Each wall is flat, endless, passes through zero and stands at right angles to its row. A trip goes straight from one point to another. List the walls that it crosses, first one first.
In the rows, 128 means zero.

Walls:
(1): [80 89]
(2): [ 74 147]
(3): [104 131]
(4): [130  96]
Trips:
[102 154] to [136  95] => 4, 2, 3
[145 112] to [146 174] => 4
[141 154] to [131 173] => 2, 3
[133 110] to [170 192] => 1, 4
[131 121] to [196  92] => 1

Walls:
(1): [ 95  84 146 157 161 127 142 121  84 103 142 125]
(2): [ 54  76  84 113 140 106 107 161 169 130 136  70]
(3): [144 123  94 105 147 147 155 102 123 145 138 180]
(4): [ 62 208 159 146 158 100  69 130  86 159 163 108]
(5): [218 124  99 129 130 124 122 153 128 183 139 129]
(6): [147 156 119 181 116 138 134 164 143 113 135 185]
Trips:
[ 96 104 139 117 158 113 152 132  67 128 113 102] to [ 94 168 149 141 153 113 113 152 142 114 113  95] => none
[144 113 101 137 137 161 144 103 116 160 145 152] to [101  38 165 103 145  91  72 193 126 139 150 103] => 6, 2, 3, 4, 5
[ 90  96  94 106 128 145 139 116 130  88 173 131] to [130  66 116 110 131  80 136 144  96 139  99 139] => 5
[113  96 198 119 128 139 142 209 143 152 169 123] to [ 84 158 180 173 164 146 129  68 144 137  90  95] => 5, 6, 2
